Rows are points. Each copy is the shape, with its points in the same order, turned, moved and blurred by noise. Some copies are also mirrored. Which?
In the rows, zero is written as 128.

Shape (6 x 3):
[[115 139 126]
 [162 129  53]
 [129 167 102]
 [172 173 146]
 [122 152 178]
 [ 79 109 151]]
Copy 1 (6 x 3):
[[138 129 144]
 [ 91 185 177]
 [139 139 171]
 [194 165 179]
 [186 113 127]
 [137  98 100]]
Copy 1 is: only turned
Copy 2 (6 x 3):
[[147 132 119]
 [ 97 120  47]
 [120 159 101]
 [ 85 140 148]
 [141 127 170]
 [192 109 137]]
Copy 2 is: mirrored
Copy 3 (6 x 3):
[[122 136 125]
 [103 183 187]
 [115 173 126]
 [168 178 120]
 [160 125  89]
 [114  87 108]]
Copy 3 is: mirrored

Shape (10 x 4):
[[ 83 165  74 136]
 [146 147 131 172]
 [143 144  95 105]
 [114 174 129  88]
 [153 142  80 136]
 [101 162  85 107]
 [ 75  39 119 101]
 [110 165 165 116]
 [ 82  97  83 102]
 [120 141  80 140]]
Copy 1 (10 x 4):
[[145 109  87  87]
 [123 147 117 163]
 [144 154 145  96]
 [ 91 142 130  75]
 [158 148 124 118]
 [135 125 118  73]
 [139  47 214 113]
 [ 65 135 130 114]
 [148  78 157  87]
 [154 126 120 116]]
Copy 1 is: only turned
Copy 2 (10 x 4):
[[114  62 149 158]
 [142  96  80 108]
 [114 115 149  93]
 [ 72 118 138 119]
 [135  83 134  87]
 [107  80 158 127]
 [180 176 180 166]
 [ 79 137 103 136]
 [149 124 184 151]
 [137  74 136 115]]
Copy 2 is: only turned
Copy 3 (10 x 4):
[[133 199 175 111]
 [126 154  87 105]
 [110 148 144 151]
 [162 154 147 162]
 [ 83 169 120 124]
 [129 184 169 136]
 [129  64 197  71]
 [183 143 122 139]
 [117 125 197 101]
 [103 174 146 110]]
Copy 3 is: mirrored

Shape (11 x 8):
[[170 146 117 178 141 124 162  57]
 [ 89 141 116  90 151 116 112 173]
 [ 77  93 134  97 170  66 120 151]
 [ 89 115 114 105 120 131 152 168]
 [181 135 129  88 127 134 143 157]
 [ 69  97 124  95 134 118 109  59]
 [109 149 113 124 149 111 132 127]
 [153 138 115 105 116  37 125  75]
 [ 73 130 119 198 147 130 144 146]
 [ 66 118 170 112 126 130 107 140]
 [ 84 145 177  90 136 139 163 139]]
Copy 1 (11 x 8):
[[119 152 116 130  85 194  98  85]
 [140  92  98 117 139  64 105 165]
 [115  70 120  80 124  63  79 124]
 [114 104 102 145 158  72 119 124]
 [118 109  64 110 134 131 163 147]
 [144  72 150 153  66  83 108  94]
 [126 113 102 127 118 117  89 144]
 [ 74 108 120 100  33 129 113 142]
 [125 137 154 141 177 113  61  95]
 [159 100 160 118 143  59 132 119]
 [157 142 102 114 125  58 133 110]]
Copy 1 is: mirrored
Copy 2 (11 x 8):
[[ 80  84  87 148  99 133 183 185]
 [133 132 115 116 187  89 108  98]
 [196 131 108 111 170  68 126 132]
 [123 176 121 116 151  93 129 107]
 [ 83 108 132  84 107 111 101 105]
 [126 129 136 148 181  48 144 205]
 [110 115  92 132 164 102 138 131]
 [143  82  69 144  93  81  93 186]
 [136 154 107 165 170 148 185 118]
 [146 153 143 126 198 123 114 159]
 [121 164 108  78 183 124 120 156]]
Copy 2 is: mirrored
Copy 3 (11 x 8):
[[159  80 153 119  82 155 115 101]
 [132 170  99 128 184  88 146 150]
 [118 181 125 113 178  48 124  91]
 [109 187 109 116 163 130 157 137]
 [103 115 134 117 187 150 114 159]
 [104 127  69 127 107  62 131  73]
 [148 131 118 131 144 102 135 136]
 [135  62 142  90 159  78 149  84]
 [151 193 148 160  99 115 156 124]
 [ 94 166  99 182 154  80 137 118]
 [127 157  86 176 193 136 129  96]]
Copy 3 is: mirrored
Copy 4 (11 x 8):
[[104 219 186 141 109 157 151  97]
 [102  80 157  82 134 115  95 148]
 [121 110 185  87 154  58 104 164]
 [ 95 112 139  64 155 106 114 110]
 [137 148 109 100 152 163 100 134]
 [ 90 144 203  72 146 112 185 177]
 [ 99 134 176  98 120 130 113 128]
 [126 216 171  89  89 107 113 186]
 [ 77 114 183 127 121  86 141  63]
 [131  84 162  80 129 103 167 134]
 [156 104 178  57 144 138 137 107]]
Copy 4 is: mirrored
